Each row of a before or after table is a point. The points were changed in one or more steps. Then noise was added and the rows were shuffled. The steps act on columns, c1 being the first. What was done? A step turns or swaps two columns, mirrors them in a line or flattens them onto one, adds a multiple of one to another, or multiplies or shifts one. Angles are multiples of 10 degrees, from the lower column toward the higher: turns from -170 to 170, lines from 10 to 170 but not 90. Use the fewest steps. Two steps may share a column if one is a turn and the other turns, adds or multiplies; they go together, in the order done. Otherwise the lowest column goes first.
(in the rows, 128 means zero)

Before:
[[ 88 140]
 [116 152]
 [131 140]
 [104  49]
 [ 84 148]
 [105 128]
 [111 137]
 [124 139]
 [119 143]
 [ 86 144]]
After (10 x 2):
[[115 116]
 [ 82 128]
 [122 121]
 [127 120]
 [ 81 127]
 [108 109]
 [ 85 132]
 [102 136]
 [109 125]
 [133 213]]
Steps: mirror c1 and c2 in the line at 170 degrees

Before:
[[142  83 137]
 [140  72 127]
 [136 141 112]
 [138 135  88]
 [136  77 143]
 [ 92  92 120]
 [135 145 114]
 [144 144 103]
 [143  88 135]]
After, 9 rows:
[[131  87  91]
 [135 146 130]
 [130  85  87]
 [120  78  92]
 [134 140 120]
 [140 143 113]
 [ 75  93  97]
 [125 133  90]
 [120  69  70]]
Steps: add 1 times c2 to c3; turn c1 and c3 by -20 degrees

Before, 11 rows:
[[112 103 117 132]
 [ 79 175 140 146]
 [158 168 127  87]
 [138  92 128 140]
 [129 171 100 136]
 [122 166 141 137]
 [113 167  87  96]
 [102 122 145 159]
 [124 122 136 144]
 [ 80 158 122 194]
 [129 135 139 134]]
After (11 x 4):
[[124 124 123 147]
 [117 172 115 139]
 [119 142 122 136]
 [168 150 134  84]
 [142  99 117 136]
 [140 180  82 155]
 [156 154  93 214]
 [111 165 157  76]
 [127 134  95 166]
 [153 158 140 136]
 [122  90 137 141]]
Steps: add 0.5 times c3 to c2; turn c1 and c3 by 120 degrees; multiply c4 by 1.3

Before (9 x 6):
[[119 123 137 118 133 146]
 [139 132 101 136 133 126]
 [150 147 163 132 146 128]
 [118  73 139 119 147 124]
 [ 97 130 174 178 103 120]
 [ 84 153 135 136 122 181]
 [127 112 162 134 203  72]
 [159 130 117 157 179 137]
 [ 91 132  66 129 121 164]]
After (9 x 6):
[[ 90 133 165 169  68 145]
 [150 149  94 173 149 134]
 [ 97 130 127 218 179 138]
 [127 111  46 173 139  73]
 [118 124 118 158 126 147]
 [138 132 138 176 104 116]
 [119  73 105 158 129 123]
 [ 85 152 129 176 119 180]
 [159 129  90 196  91 125]]
Steps: turn c3 and c5 by 120 degrees; turn c5 and c6 by 20 degrees; shift c4 by 40

Before, 14 rows:
[[111 151 127 161 125 149 121 131]
 [133 124 194 119  65 145 155 122]
 [130 134 165 124 138 124 151 129]
 [115 123 130 144 167 148 105 114]
 [108 106 144 171  80 152 101 132]
 [122 127 168 125 108 137 120  91]
 [ 96 112 137 111 133 144 126 126]
 [140 146 141 133 105 144  60 167]
 [109 124 123 145  96 137 130 166]
 [123 152 153 162 129 111 138  76]
 [ 73  95 174 163 111  93 120 120]
 [ 92 110 110 134 137 148 131 181]
 [ 95 145 156 117 105 104 102 154]
 [149 123 112  96 106 103  66 124]]
After, 14 rows:
[[162 113 136 110 132 145 160 139]
 [136 143 131 126 180 147 162 117]
 [137 119 168 134 144 126 104 186]
 [146 156 128 154 124 151 154 128]
 [ 83 133 139 145  96 145 180 186]
 [122 114 156 142  97 105 155 198]
 [150 122 195 121  46 145 111 219]
 [146 169 174 101 105  92 154 191]
 [132 125 169 125 103 139 143 149]
 [131 157 154 160 132 112 117 114]
 [168 138 110 115 140 148 158 153]
 [146 145 122 128  87 134 144 158]
 [140 176 143 115  68 150 170 154]
 [ 60  97 111 119  98 102 150  98]]
Steps: add -0.7 times c6 to c1; turn c1 and c7 by -140 degrees; mirror c2 and c4 in the line at 50 degrees; add 1.5 times c3 to c8; multiply c5 by 1.3

Before (13 x 9):
[[128 104 122  97 132 160 155 131 148]
 [104 164  84 149 128 107 132 136 104]
 [144 167 148 155 111 107 133 135 125]
 [126 130 131 137 144 113 137 153  92]
 [134 123 116 144 125 152 104 156 157]
 [112 109 148 110 146 152 116 154 145]
 [155 141 120 142  95 175 157 150 143]
 [126 121 144 113 150 146  92  97 121]
 [164 164 147  96 163 109 102  99 100]
 [ 96 125  86 118 101 150 100  90 106]
 [154 158 141 155 156 138 153 132 128]
 [104 141  94 125 127 107 156 100  97]
 [160 129 126 153 122 109 121  97 116]]
After (13 x 9):
[[ 67 102 121 141 169  56 146 106 143]
 [ 76 130 148 147 147 131 166 125 126]
 [ 32 135 124 145 115 112 129 177 117]
 [ 20 158 147 107  81 109 158 160 101]
 [189 102  94 124 114 171 144 169  97]
 [183 134 146 116 125 120 108  81 144]
 [128 119 133 135 126 145 130  84  91]
 [139  97 121 105 127  97 110 120 149]
 [225 156  84 122 132 140 121 194 103]
 [119 154 115 139 145  98 118  87 156]
 [190 129  83 144 133 172 165 115 104]
 [ 59 110 141 148 106  92 161 114 128]
 [141 165 146 116  89 113 116 166 119]]
Steps: multiply c1 by 3; turn c1 and c6 by -160 degrees; turn c2 and c7 by 80 degrees; multiply c4 by 0.7; multiply c8 by 1.6; turn c5 and c8 by -160 degrees

Before (8 x 11):
[[ 84 108 140 139 117 126 110 123 134 138 149]
 [143 116 134  66 194 133 121 137 119 143 128]
 [122 180 133 138 119 134 107 131 126 153 112]
 [143 109 132 133 127 115 117 133  98 148 148]
 [103 123 129 141 112 127 122 126 125 121 118]
 [122 116 134 132 164 152 115 140 128 132 148]
 [135 104 117 138 106 126 109 133 126 154 129]
 [ 90 161 121 121 160 115 118 141 129 152  87]]
After:
[[127 132 116 117 138 141 155  69 131 142 128]
 [121 129 133 113 121 132 141  78 144 134  97]
 [156 132 132 134 138 125 143 120 138 124 134]
 [168 138 139 149 129 130 147  86 112 132 111]
 [139 106 132 122 127 143 149 248 135 145 142]
 [ 75 124 133 165  69 135 102  89 135 139 124]
 [151 105 122 154  96 133 120 196 147 135 164]
 [137 119 132 128  92 141 121  88 118 143 110]]
Steps: turn c1 and c4 by -140 degrees; turn c2 and c8 by 110 degrees; multiply c8 by 2.5; turn c5 and c7 by -150 degrees; flatten c6 and c10 onto the line at 50 degrees; turn c9 and c11 by 150 degrees
